Rows are points. Any point is a mix of the corners, with weights that add up to 1. It lies inside the corners' shape when no weight is negative. Say inside or outside, and name the corners with a negative weight.
In the rows, zero is written as 128.

Corners:
(1): [208 100]
(2): [116 149]
(3): [ 87 109]
Points:
[126 141] => inside
[ 91 136] => outside (1)
[ 93 146] => outside (1)
[ 91 135] => outside (1)
[ 86 132] => outside (1)
[173 130] => outside (3)
[199 103] => inside

Corners:
(1): [146  79  38 109  97 150]
(2): [ 95 149 176  28 133  91]
(3): [172  86 115 107 106 118]
(4): [126 120 140 126 186  85]
(5): [158  56  98  97 161 144]
(6): [ 77 143 177 200 103 110]
(7): [133 197  80 140 141 211]
Points:
[142  92  74 114 110 138] => inside
[133 115 109 124 123 120] => outside (5)
[128 110 109 157 125 142] => outside (2)
[132 122 121  94 115 135] => outside (4)
[115 134 103 138  82 144] => outside (4, 5)

Corners:
(1): [161  86 146 148 155 200 109  74 156]
(2): [133 188 130 135 151 104 141 180 152]
(3): [122 104 128  67 140 113  86 133 148]
(4): [181 126  72 156 173 121 135 133  80]
(5): [133  45 130 116 145 153 125 164 154]
(6): [135 249 132  45 116 126 173  97 103]
(7): [183 174 132 130  77 140 122  98 126]
(8): [127  55 130 128 132 105 152  61 136]
(9): [ 18 161  77 136  92 114 183  85 138]
(10): [169 114 182 128 137  73 167 126  18]
Points:
[140 120 141 122 137 116 144 134 109] => inside
[132 131 131 106 127 112 138 128 116] => outside (1)
[158 127 144 139 140 141 142 118 103] => outside (3, 8)
[129 140 138 101 128 123 143 122 121] => outside (4)
[135 132 121 121 155 135 130 138 128] => outside (7, 8)
[161 125 136 107 142 104 129 137 100] => outside (1, 9)
[116 113 102 106 159 146 123 161 157] => outside (7, 8, 10)

Corners:
(1): [141  60 130 128 112  90 100 142 147 102 127  94 103 189]
(2): [ 91 117 110 155 144 150 148 110 159 128 138 145 119 114]
(3): [ 84 128 116 121 108 139 133 118 125 118 127 152 130 139]
(4): [136 104 135 123 113 106  90 100 174 140 131 153 123 207]
(5): [140 159 132 152 102 118 123 158 138 138 110 159 116 112]
(6): [100  95 135 122 136 132 126 150 112 119 144 153 122 121]
(7): [164 154 118 111 109 130 119 130 132 127 157 144 145 141]
(8): [133 121 134 116 160 115 100  62 161 155 132 155 126 133]
(9): [115 141 113 120 164  94  18 112 136 169 115 155 147 124]
(10): [118 102 105 120 108 249 120 157 102  63 153 147 102 136]
(11): [104 151 139 111 127 117 138 176 119  97 156 150 120 121]
(12): [101 154 124 106 121 108 124 155 114 121 158 118  94 139]
(13): [169 115  94 159 111 134 103  70 154 142 103 116 127 243]
(14): [102 134 130 137 116 104 128 127 111 123 131  49 153 133]
(15): [ 96 134 121 112 112 105 151 156 139 138 128  86 124 125]
Points:
[122 117 127 129 124 105 111 119 141 130 133 131 126 156] => outside (10, 15)
[121 129 118 132 129 130 112 126 131 125 134 136 124 140] => outside (4, 15)
[135 107 106 146 117 161  98 113 136 120 122 138 128 171] => outside (8, 11, 12, 15)
[130 121 122 123 139 109  89 107 143 141 136 159 130 159] => outside (5, 10, 14, 15)
[117 124 123 123 136 113  84 124 135 139 130 142 131 142] => inside

Corners:
(1): [148 129 192 126  91  49 111  78  89  85 166  95 114 153 120 133 158  87
 121 105]
(2): [ 75 132 125 128  92  77 112  98  64 130 119 157  85 132 161 204  75 166
  46 136]
(3): [187  56 148 108 169  95  74 132 139 161 107 125 121 135  68 124 109 126
 151  94]
(4): [164 147 102 153 136 173  82 122 106 112 162 165 120  85 148 169 102  71
 192 181]
(5): [164  66  93  83  84 182 178  66 154 176 227  85 179 176 142  57 138  65
 200 150]
(6): [ 70 162  47 161 134 143 155 149 103 129  82 124  49 153  76 149 120 124
  77 159]
(7): [198 139 189  94  97  87 162  45 173 131 211 104 158 180 113 161 159  87
  80 111]
(8): [171  63 117 118 127 131 118 115 186 175 111 175 111 107 144 177 139  86
  72  77]
(9): [ 96  84 160 169 187 107 100 161 132 158 120 164  98 116  97 113 116 110
 133 142]
(10): [ 68 103 134 117 138 134 159 107  52 103 168 133  71  58  90  97  51 145
  72 174]
(11): [141 171 197  87 154  76  76 127 179 158 104 101 123  82 105 148  96 104
 162 125]
(12): [ 99 117 121  96 155 100  84 135 179  70 118 120 126 104 156 163 148 179
 151 172]
(13): [129 117 143 144  92 112 109 161 166  96 193 100 122 111 116 118 125 131
 112 126]
(14): [160 154 131 179 162 116  82 100 103 117 123 134 142 113 159 124 111 134
 197  97]
(15): [ 81 115  70 127  90 107 162 150  86 132 108 156 151 154 122 164 115 166
  74 143]
(16): [103 138 141  88 130 170  86 167 144 132 136 107 190 109  94  63 140 104
  99 175]
(17): [173  94 143 169 122 110 137 110 135 167 100  97  90 100  98 147 133 127
 119 142]
(18): [183  57 160  85 162  59 140 125 205 153 133 115 157 137 139 165  87 127
  56 107]
(19): [187 124 108  69 109  98 111  90 140 172 162  49 160 167 125 214 168  90
  76  55]
(20): [ 97 118 154 112 156 154  81 187  97  78 105  97 130 164 157 117 134 185
 184 135]
(21): [110  67  87 173  62 208 129  78 113 147 139 155 133  69 152 180  95  55
 160 164]
Points:
[152 103  95 144 133 140 130 102 134 169 130 144 112 109 109 164 119  90
 146 134] => outside (1, 2, 13, 16, 18, 20)
[153 116 140 119 123  99 115 105 154 145 146 106 134 129 122 152 120 101
 115 126] => outside (8, 10, 15, 20)
[132 111 132 125 132 110 107 120 121 136 127 131 115 125 120 151 109 125
 118 129] => inside
[130 103 137 120 135 113  99 124 119 136 118 132 129 105 130 160 109 125
 109 126] => outside (5, 6, 7, 13)
